Each row of a before or after table is a point. The points were changed in one or more steps. Then noise was added and the rows were shuffled. The steps act on columns, c1 being the first. Name the steps. A step turns or swaps two columns, mirrors them in a line or flattens them onto one, adds a multiple of one to another, or multiplies or shifts one. Angles are multiples of 10 degrees, from the lower column toward the higher: turns from -170 to 170, lines from 10 to 170 but not 90. Use the fewest steps. Two steps may share a column if one is a turn and the other turns, adds or multiplies; they go together, in the order done. Otherwise the lowest column goes first.
In the rows, zero is written as 128.

Before:
[[ 75 107]
 [ 63  99]
 [148 166]
 [ 62 145]
 [133 178]
 [ 80 133]
 [115  92]
 [ 67 167]
 [145 108]
 [141 165]
 [118 180]]
After, 11 rows:
[[118 165]
 [135 155]
 [121 106]
 [111 135]
 [102 111]
 [101 136]
 [115 111]
 [133 152]
 [125 158]
 [102 156]
 [134 112]]
Steps: multiply c1 by 0.4; multiply c2 by 0.7

Before:
[[162 167 140 155  91 125]
 [115 176 126 183 107 154]
 [172 116 123 153 119 136]
 [105  83  90  82 181 142]
 [180 160 134 157  92 137]
 [109 128  91 143 137 157]
 [141  94  95 117 101  85]
 [113 152 120 160 166 129]
 [118  73 136 103 111  90]
 [177 168 134 148 104 113]
 [141 126 112 178 138 124]
 [166 144 146 112 110  87]
 [134 116  55  68 186 102]]
After (13 x 6):
[[139 139 115 112 141  81]
 [182 120  73 156 100 168]
 [187 167  67 122 134 191]
 [109 130 153  95 167 157]
 [118 124 116 127 170 102]
 [109 168 157 134 116  67]
 [ 89 148 151 130 178 102]
 [111  80  97 102 116 166]
 [139 154  98 151 106 103]
 [ 90 149 163 115 163 104]
 [165 154 142 120 115  97]
 [108 158 162 106 182 112]
 [100 127  78  93 141 153]]
Steps: swap c1 and c5; turn c2 and c3 by 40 degrees; turn c4 and c6 by -110 degrees

Before, 9 rows:
[[141 159 178  99 125 130 116 125 146 119 131]
 [114 161 122 133 111 101  96 100 100 145  89]
 [104  94 136 155  95 163 173 134 152 100 141]
 [145 153 181 138 113 121 161 146 118 119 116]
 [143 161 131 152 158  81 145 160 145 114 158]
 [100 149 141 137 167 156 122 146 149 162  77]
 [167 102 112 129  99 144 159 156 107  94 126]
 [127 148 133 136 143  90 110  84 165  97 104]
 [124  90 137 114 171 121 156 158 109  97 141]]
After (9 x 11):
[[145 154 114 135 169 158 120 131 156 161  76]
 [146 101 157 155  94 161 184 148 157 100 140]
 [107 109 160 115 170 121 165 175 128  97 139]
 [ 96 141  80 133 109 101  86  85 137 145  92]
 [121 160 239 139 115 119 171 132 109 118  97]
 [113 122  91 128  99 145 168 166  84  96 130]
 [146 176 163 149 157  83 150 139 117 115 154]
 [147 153 249  97 125 130 109 111 119 116 116]
 [165 126 119 137 141  91 108  80 135 101 105]]
Steps: turn c1 and c9 by -80 degrees; turn c2 and c8 by -30 degrees; turn c3 and c11 by -20 degrees; multiply c3 by 2.5; multiply c7 by 1.3

Before:
[[143 106 124 132 146 135 120 138 138 109 126 104 121 162 140 142 122 115
  145 145]
 [132 133 135 131 134 153 147 134 136 120 116 129 144 126 135 123 151 108
  164 154]
 [104 152 120 124 132 146 130 139 129 112 140 102 151 135 123 129 154 136
  159 152]
 [102 125 142 121 119 126 141 142 114 130 150 106 116 139 146 113 124 126
  135 134]
 [137 140 155 119 124 126 133 118 111 107 123 136 131 146 126 116 141 113
  131 133]
 [124 107 113 118 167 149 125 143 132 111 119 126 117 122 102 120 153 140
  131 119]
 [128 128 143 152 149 111 111 112 125 131 134 136 124 161 130 148 124 143
  116 143]
 [138 105 146 137 154 111 129 124 135 147 128 111 133 122 108 107 128 134
  141 106]
 [100 147 113 149 144 133 122 144 125 143 142 115 144 133 115 123 112 130
  141 128]
 [ 99 130 143 114 144 110 120 107 131 150 115 120 119 143 148 134 127 113
  128 132]
 [141 138 120 133 148 140 151 110 129 115 120 145 151 141 135 114 110 122
  140 133]
 [128 132 157 111 137 159 125 127 128 108 122 106 150 144 106 128 112 148
  118 120]]
After (12 x 20):
[[137 148 157 102 119 112 100 149 134 150 130 111 134 100 106 119 125 145
  144 104]
 [123 146 107 102  97 149 102 139 132 105 118 123 115  99 103 143 153 142
  131 116]
 [101 123 153 140 128 126 152 147 114 133 152 104 116  98 145 140 123 135
  136 132]
 [100 119 152 125 107 110 116 119 130 152 117 121 119  96 152 107 126 115
  128 132]
 [140 112 112 109 126 139 135 138 129 122 120 145 152 118 133 106 110 114
  141 133]
 [100 110 103 102 132 134  97 136 128 150 143 117 145 154 117 144 112 139
  144 131]
 [105 106 118 128 122 145 128 127 132 106 138 103 151 159 124 140 153 150
  159 150]
 [133 123 138 120 126 152 138 134 136 110 118 129 144 141 138 129 151 108
  165 154]
 [128 115 175 132 110 160 129 129 126 114 119 107 149  97 106 124 113 157
  116 123]
 [147 126 121 116 121 134 104 116 139 108 125 104 126   7 139 142 120 128
  145 149]
 [137 108 172 136 125 127 141 137 113 105 123 135 133 112 125 114 139 107
  132 133]
 [127 104 154  96 134 113  77 106 124 132 133 135 127  53 130 114 124 139
  119 145]]
Steps: turn c2 and c14 by 140 degrees; multiply c14 by 3; multiply c3 by 1.6; turn c4 and c5 by 130 degrees; add 1 times c4 to c7; turn c8 and c16 by 80 degrees; add -0.3 times c17 to c10; add -0.5 times c12 to c18

Before (14 x 48):
[[143 145 124 116 119 160 114 122 178  50 145 169 139 130 152 171 127 108
  120 137 133 132  85 138  96 153 130 121  74  81  91 106 123 171 123  98
  142 102 120  58 101  79 154 198 118 155 149 152]
 [161  97 130 133  98 151 197 124 113 176 168 138  81 190 123  78 115 166
  176 127 143 159 129 125 126 113 121 158 147 152 143 133 113  40 146 106
  138 154 150 171 174 147 112 129 205 133 102  89]
 [136  73 129 135  83 161 178 128  66 158 126 121 108 174 135 108 145 122
  146  97 128 166  78  86 117 113 116 118 189 118 141 132 130  95 151 146
   87 121 158 131 173 178  87  94 157 117 118  73]
 [144 136 101 127 134 163 132 138 176  92 134 160 151 123 160 135 211 136
   98 117 153 154  95 128 111 169 138 118  86 158  85 139 109 149 140 121
  106 120  99  91  84  85 179 113 116 180 147 138]
 [145 105 122 128  78 147 165 115 158 182  72 131  86 127 115  97 108 161
  155  89 126 134 120  93 133 109  77 144 140 157 135 105  85  90 147 138
  116 164 171 130 167 180 101 106 164 115 109  88]
 [172  68 135 121  55 145 199 115 108 194 128 120  87 190 133 122 116 153
  116 154 142 110 140  77 111 117 134 164 163 182 146 115 122  90 124 159
  147 152 195 140 132 141 129 121 156  94 130 110]
 [145  79 111 137  69 133 187 134 110 156 151 164 122 150  93 113 119 135
  145 114 131 164 101 119 111  93 143 181 151 153 130  82  91  45 168 112
  122 139 161 143 144 182 145  93 114  73 115 105]
 [137 107 101 113 148 168  94 103 128  67 120 106 131 137 148 145 154 145
   98 114 134 123 132 130 122 161 162 113 111 118  68  96  81 123 141 110
  143 112 114  75  90  96 142 140 117 157  68 105]
 [145  84 110 122  64 130 200 112 101 174  95 144 104 175 135 131  99 129
  115 133 184 152 133 111 160  74 107 119 147 130 130 146 104  69 163  82
  117 147 148 170 164 132 119 102 124 112 121 106]
 [206 119 132 132 122 161 200 183 168 152 163 142 109 132 146 171 111 110
  114 116 112 125 183 135 102 100  94 107 110 123  55  99 167  33  76 127
  145  92 144 159 146  86 173  87 145  44 136 164]
 [141 117 170 105 114 192  93 124 159  73 124 129 130 133 132 166 145 119
   80 142 156 156 101 170 123 153 138 145  56 139  94  84 116 166 109 114
   69  80  77  93  97 109 173 138 126 177 106 100]
 [169 131 128 155 131 134  97 126 157  40 121 145 157 143 132 186 170 147
  102 112 110 120 126 154 119 109 159 123  85  78 118  92 114 140 114 117
   93 121 108 114  69  94 163 118 128 203 166 108]
 [110  96 128 104  98 141 170  71 109 188 140 137  91 144 146 125 144 123
  156  97 171 124 148 104 126  98 138 181 161 135 137 120 145 112 144 100
  131 169 155 127 151 194 125  84 184 106 104 114]
 [178  93 135 138 179 127  97 154 161 103 144 147 121 140 147 172 146 143
  138 137 163 129 112 144 113 124  83 149 105 101  73 119 107 131 115 124
   88  71 105 100  49  89 168 141 105 139 127 152]]
After:
[[146 143 122 116 118  77 114 122 182  55 140 169 140 129 150 122 125 119
  104 133 131 132  83 160  99 157 143 120  75  84  88 109 117 152 128 102
  142 102 116 132 103 125 154 197 119 151 151 152]
 [173 131 125 156 130  77  97 127 157  41 119 147 154 147 133 150 171 163
  100 115 112 121 127 120 119 108 131 124  90  83 119  87 116 158 112 112
   89 117 104 130  69 129 160 116 128 208 163 108]
 [166  95 129 136 102 162 192 122 113 180 167 135  82 193 122  79 112 143
  152 125 142 155 127  70 128 113  90 158 151 153 145 128 108  53 145 108
  136 154 158 126 175 125 118 129 208 132 103  89]
 [143 105 100 112 152  96  92 107 124  71 120 108 133 145 146 100 158 164
  131 111 139 130 132 110 124 163 132 113 107 120  66  96  78 155 143 108
  141 114 107 127  93 125 142 137 117 162  69 105]
 [137  73 126 133  83 130 174 132  70 163 126 121 108 178 136  92 148 111
  177 105 125 170  78 115 116 115 128 121 189 113 139 131 130  98 149 146
   87 119 174 129 172 130  84  95 151 121 115  77]
 [169  73 136 124  55 126 199 116 107 189 127 125  88 194 136 111 112 143
  190 151 148 108 140 104 112 116 110 159 168 183 142 117 122 132 119 162
  150 153 237 129 125 132 132 117 154  97 133 112]
 [209 117 136 133 122  82 202 187 165 150 160 141 108 135 147 122 111  89
  148 115 110 127 186  37 104  96 130 104 110 125  56 102 167 112  76 130
  144  96 150 126 148 132 168  89 143  47 134 166]
 [142 132 104 128 129 101 135 139 176  94 132 157 152 122 162 105 212 137
  130 119 153 152  94 140 110 170 127 117  85 160  85 139 109 163 138 122
  105 121  84 132  83 124 180 110 122 182 147 135]
 [142  84 108 120  63 125 198 112 102 176  99 148 105 180 138 130  98 107
  162 132 188 153 140  79 163  72 115 114 148 131 128 147 102 119 166  79
  114 149 156 133 160 127 123 100 121 119 125 106]
 [181  94 136 141 179  90  98 145 164 104 147 145 124 137 141 148 145  96
  110 138 161 130 112 124 114 120  91 148 102 101  73 114 105 120 121 128
   86  69  97 131  54 126 175 141 102 137 131 154]
 [135 119 170 104 111  63  97 119 162  68 121 125 132 132 133  92 143 133
   84 140 156 156 100 130 118 155 142 150  58 141  91  84 117 190 106 117
   69  75  46 129  96 127 171 136 122 177 108 102]
 [140  77 111 142  69 144 194 132 113 153 148 167 119 148  93 116 118 149
  161 117 134 167 100  62 109  94 134 181 157 154 128  82  88  83 170 116
  122 137 180 124 138 125 149  97 113  76 111 106]
 [146 105 125 127  80 150 163 113 161 186  76 135  90 127 113  90 105 101
  171  91 124 134 121 115 133 113  75 143 138 156 133 106  87  87 149 140
  112 165 197 122 164 125 103 104 162 118 108  86]
 [112  95 127 105  99 125 172  68 108 187 141 135  89 138 154 110 146 134
  153  95 172 125 150 129 124  99 136 184 161 138 133 125 146  94 143  99
  135 172 172 125 155 124 131  86 185 102 107 111]]
Steps: mirror c6 and c16 in the line at 120 degrees; turn c18 and c27 by -60 degrees; turn c19 and c34 by -70 degrees; turn c19 and c24 by 110 degrees; multiply c39 by 1.6; multiply c40 by 0; multiply c42 by 0

Before, 14 rows:
[[136 118 177  96 121 152 112  77 104 187 137  83 129  96 110 134 127 161
  102 100 156 107 141 104 125 181  74 154 167 121 133 144 151 128 184 126
  133 123  87 166 159 148 121 109 140 139 118 135  81 172  91 119 140 104
  157 147 183 111 118 148 150 140 146 157]
 [139 164 169 136 100 127 134 154 187 134 102 142 138 140 172 119  97  99
   91 139 159 110  85 133 106 134 150 165 147 109 175 137 171  77 104 111
  149 185 137 155 139 177 108  81 107 146 134  93 125 123 136 132 162  60
  112 133 127 120  73 161 125  94 101 123]
 [184 139 121  89 149 136 135 117 123 119  59 142 118 107 119 141 140 101
  129 112 164 148 142 108 157 148 147 136 178  95 122 141 157 127 140 113
  137 150 133 150 118 202 141 125 141 158 140  98  95 111 157  95 114 107
  137  88  98 132 131 100 139 144 157 146]
 [106 156 173 124 141 109 102 125 120 119 156 135 132 106 114 128 120 114
  116 135 144 160 126 108 110 120 168 135 107 105  87 145 148 163 127  83
  154 126 111 149 165 141 144 157  64 165 123  59 108 178 133 151 108  94
  159 141 143 144 124 152 139 151 162  97]
 [135 107 135 135 147 121 131 122 105  98  89 140  88 186 108 173 165 121
  128 132 165 156  91 103  88 145 158 133 186 134 157 124  85 164 138 119
  130 129 116 146 193 136 143 134 105 146  97 132 100 145 105  83 111 113
  104 136  92 104  83 106 163 125 128  64]
 [152  99 164 124 114 112 122  90 171 116 126 116 102 106  97 114 113 101
   86 103 152 120 121 159  93 100 122 130 140 151 123 126 111 123 146 136
   83 143 127 143 138 167 134 130 142 153 175 154 133 151 139 132 159 155
  173 109 132 145 141 134 127 169 158 121]
 [128 102 136 153 186 144  88 142 118 143  72 145  66 150 121 151 174 112
  126 128 101 150 111 116 130 138 121 172 148 169 156  98  84 199 184 120
  111 113 128 128 153 134 143 128 120 157 123 160 142 141 123 107  44  75
  110 124 110 149 125 116  93  81 169 161]
 [126 110 220 104  98 109 147  62 154 148 139 153 150 127 127 134 136  91
  122 128 122 119 121 106 112  76 144 144 142 148  95 116 119  90 148 137
  115 119  63  97 120  87  97  93 130 152 178  82 145 109  97 120 139  98
  119 138 160  92 119 160 118 129 101 140]
 [101  98 112 115  92 120 117 113 149 109 151  83 160  53 112 147 118  98
  139 119 118 170 156  62 119  87  86 173 140 159 161  94  62 136 131 111
  161 139 114 103 161 131 112 115 127 135 110 124 118 159 129  96 123 163
  159 115 121 127 119 128 141 102 178 149]
 [198  81 102 126 120 171 109  85 149  56 116 128 124 158 113 158 153  97
  103 121  80 155 108 116 101 132  85 140 149 133 117 114 155 110 147 115
  196  85 128 100 171 125 114 130 169 148  39 131 147 139 167 129 137 104
   81 175 130 119 142 170 103 147 122 139]
 [137  92 128 127  93 144 101 152 140 107  92 140 120 147 146 150 110  90
   91 164 124 150 121  86 131 184 108 104 171 126  96 165 134 139 144 124
  153 123 115 151 149 140 128 101 132  87 119  87 129 126 107  84 157 135
  138 139 152 115 132 146 181 108 159 138]
 [112 128 211 165 133 135 120 144 131 135 108 107  80 131 115 129 102  72
  126 174 126 115 160 172 123 141 116  90 135 105 109 148  95 148 168 129
  153 143  98 148 149 115 105 134 112 154 116 101 162 107 108 102 151  80
  126 178 139  77 170 142 160 122 108  97]
 [143 119 131 123  46 108 112 106 140 126 105 111  99 173 132 139 155  98
  122 133 152 127 168 117 140 168 162 164 128 164 143 130 140 124  50 116
  179 120 137 114 122 123 126  97  97 130 124  81 120 157 156 124 148 127
  125 111 176 133 153 151 122 121 155  96]
 [137 167 106 113 147  94 159 115 118 129 114 138 151  43 107 111 133 115
  103 146 103 139 144 109 126 161 142 123 176 136 101 147  96 112 188 121
   59 135 118 143 112 129 142  70  92 159 142  74  72 110 127 106 162  87
  116 117 113 103 127 135 135  97 125 111]]
After:
[[136  91 127 126  92 142 101 151 140 106  94 144 125 116 147 147 136 104
   88 165 123 152 118  88 135 185 107  87 170 143  64 166 134 140 142 123
  151 126 115 154 151 141 126 100 135  88 121  89 126 128 108  83 161 169
  137 138 149 116 133 146 179 110 156 135]
 [195  83 104 126 117 167 108  84 151  53 117 129 124 123 111 159 113 140
  103 124  80 154 109 114 101 132  83  95 147 100 106 114 155 110 148 112
  194  82 133  96 171 124 114 128 166 145  40 133 149 118 169 129 139 183
   79 175 131 120 141 170 102 148 121 140]
 [130  99 136 151 186 144  91 140 119 144  69 145  68 168 121 148 128 172
  129 128  98 147 111 115 129 137 121 111 151  65 186  96  84 201 183 121
  113 113 127 129 151 134 141 125 119 157 120 157 141 118 121 109  46 114
  109 120 111 148 127 116  92  83 166 161]
 [112 125 210 165 135 134 120 146 132 135 106 107  78 153 113 130 130  91
  123 173 127 114 160 172 121 140 112  73 141 160  91 148  98 146 168 128
  154 142  98 146 148 116 107 133 114 152 111 104 162 148 110  98 149 105
  126 179 140  76 171 141 158 124 106  97]
 [143 117 133 125  46 107 114 104 139 127 110 106 101 196 131 137 135 163
  124 133 152 126 169 116 144 170 163  96 128  86 157 131 140 124  51 116
  181 118 137 115 123 123 125  99  96 132 122  82 122 101 154 122 151 114
  126 108 177 134 153 151 117 123 157  97]
 [139 163 169 135 102 124 132 156 183 132  99 142 138 204 173 119 133 165
   88 138 162 108  87 132 105 132 151 102 144 166 225 136 172  79 101 110
  150 186 140 154 138 180 109  81 109 147 132  97 124 137 136 131 166  59
  110 133 126 124  73 161 127  94  98 124]
 [139 118 176  97 122 153 110  77 105 188 141  84 128  66 112 136 124 154
  101 103 156 108 141 103 123 180  73 163 169 134 139 141 149 128 180 125
  130 123  81 166 163 145 123 108 139 137 119 136  78  82  92 117 139 152
  158 147 185 112 117 150 147 146 146 156]
 [ 98  96 109 114  93 121 116 114 147 110 153  79 163   9 114 148 152 172
  140 122 121 171 157  60 119  89  85  94 140 116 192  99  62 133 133 107
  161 138 116 103 159 135 108 115 127 135 106 124 119  98 124  98 122 153
  160 116 120 131 117 131 138 104 177 148]
 [103 158 173 126 141 113 102 125 121 119 158 138 132 170 115 127 121 138
  114 138 142 161 125 110 111 119 168 114 108 149  45 143 152 163 126  84
  155 124 109 147 166 144 144 157  64 166 127  62 105  77 134 151 106  41
  156 137 144 144 127 150 141 150 164  99]
 [149  98 164 122 114 111 121  89 168 116 126 113 104  87  98 114 143 130
   86 104 154 122 120 161  92 100 123 103 139 123 119 127 111 120 149 135
   80 143 124 147 139 169 136 128 142 154 176 155 132 106 139 133 161 141
  175 109 132 148 137 136 127 170 156 118]
 [126 111 218 106  97 108 149  63 152 153 143 155 148 163 126 135 136 142
  121 132 121 117 122 105 112  75 143  90 146 111  61 115 119  92 151 137
  114 118  64  98 117  87 100  94 128 153 174  84 145 146  98 116 139  86
  117 139 163  90 117 158 119 131  99 140]
 [184 137 121  90 152 134 135 114 121 116  61 143 118 145 117 137 104 136
  127 112 166 146 143 110 157 149 147 104 178 143 116 142 155 130 137 114
  135 146 132 147 120 202 144 124 144 152 140 100  98 146 155  95 117  74
  134  86  97 132 133 101 139 145 152 146]
 [137 170 104 112 144  95 160 116 116 132 115 139 151 106 103 110 130 124
  103 148 101 139 144 110 129 163 141 113 174 118  74 145  94 112 188 118
   57 135 117 140 113 129 140  67  93 158 142  74  69 145 128 108 160  24
  117 117 114 103 128 135 135  94 122 115]
 [137 109 135 136 146 122 128 123 110  98  88 140  89 212 107 173 113 139
  130 131 166 157  91 103  89 145 158 118 185  94 186 124  86 164 138 117
  127 128 116 146 194 134 147 132 105 145  96 131 100 113 106  83 113 120
  109 138  94 106  83 108 163 125 127  63]]
Steps: add -1.5 times c27 to c54; turn c14 and c54 by 40 degrees; turn c17 and c30 by -130 degrees; multiply c17 by 0.7; swap c18 and c28; multiply c31 by 2; multiply c50 by -1
